Each wall is flat, endless, passes through zero and stands at right angles to its row. A trip goes straight from one point to another. List the walls that it crosses, first one first.

Walls:
(1): [-10,-24,-44]
(2): [49,40,-1]
(3): [6,-91,21]
(4): [60,-13,31]
(5): [27,78,4]
(6): [-64,42,22]
(7): [14,56,41]
(8): [68,-2,27]
Trips:
[18,-34,8] to [15,-9,-26] -> 2
[22,10,-13] to [-26,25,43] -> 1, 6, 4, 8, 2
[-8,-68,10] to [85,20,11] -> 8, 2, 1, 7, 5, 3
[70,55,-25] to [-24,-5,-50] -> 1, 4, 7, 8, 2, 5, 6
[-15,-18,-37] to [-23,-3,36] -> 6, 1, 7
[-69,-21,-27] to [-57,-25,-51] -> none

Walls:
(1): [32,17,2,0,20,-12,18,7,20]
(2): [-56,-4,10,13,-15,-4,-34,-23,-56]
(3): [-33,-26,-9,7,37,43,-25,-3,-23]
(4): [-13,2,10,42,-2,-12,11,-52,9]
(5): [-34,-62,-45,12,2,-9,62,46,28]
(6): [-32,-41,-35,3,34,6,-21,2,-39]
(7): [-42,23,-8,-19,31,-33,-56,52,28]
(8): [-25,-26,-50,-5,-40,-32,1,-32,-36]
(9): [-9,-30,11,-14,-61,20,-8,-36,11]
Trips:
[12,6,31,48,26,-37,-32,-10,-1] to [-41,-2,35,61,5,13,-57,-10,-7] -> 3, 6, 1, 9
[-37,1,-44,-57,-10,-54,46,-44,5] to [4,-55,-18,26,-36,20,24,-28,36] -> 2, 6

Walls:
(1): [-20,-23,-5,-2,-62,17,4,-53,29,13,-51,-55,-53,-20,62,-12,73,-14]
(2): [-33,-11,-15,13,-49,35,-22,-34,49,19,11,-59,-26,7,13,17,50,-71]
(3): [-29,8,-93,-15,-12,87,42,-75,-31,-59,22,20,-47,0,37,-3,26,17]
(4): [13,-14,27,5,12,51,-30,32,-40,61,-25,-55,39,-46,31,22,-54,-1]
(5): [4,4,-20,46,-34,-34,11,-12,-61,-15,28,46,44,-31,26,58,-6,95]
(6): [52,15,39,8,-39,-13,30,-3,15,-41,-47,12,11,41,22,25,29,-70]
Trips:
[67,34,13,14,22,-13,29,-37,-70,15,7,-25,-24,-8,48,51,-32,19] to [56,-61,35,16,11,-2,-7,-44,33,-7,39,-23,9,8,4,14,-1,46] -> 3, 1, 6
[-23,4,-36,-40,-37,46,-19,8,55,-29,-7,28,-66,13,48,32,-25,-7] to [33,-35,17,-33,20,-5,80,41,-24,48,-59,-57,-2,23,9,37,17,-58] -> 4, 3
[-4,93,40,2,20,2,50,29,-31,-25,-19,7,0,-29,-5,-9,14,-54] to [-15,36,60,-12,9,-14,-40,-40,8,-9,21,-13,-23,25,10,-8,-39,-8] -> 2
[-4,34,2,-34,24,16,18,12,12,55,-11,-11,34,14,-17,-27,-95,36] to [2,-14,-53,-38,57,7,-62,23,11,-52,2,-34,-10,22,19,21,-22,13] -> 3
[43,6,-38,-8,-17,-8,77,14,-6,-23,61,8,21,-29,2,-24,16,-22] to [35,85,35,2,-31,34,-75,4,3,23,-25,41,-25,6,-12,13,-20,-2] -> 3, 4, 5
[8,57,-27,47,0,-1,-5,47,-29,-22,-6,6,-8,-2,2,31,-21,-81] to [72,-9,-18,-34,-11,-37,-9,20,-85,23,7,-55,-7,29,0,-54,3,31] -> 2, 5, 6
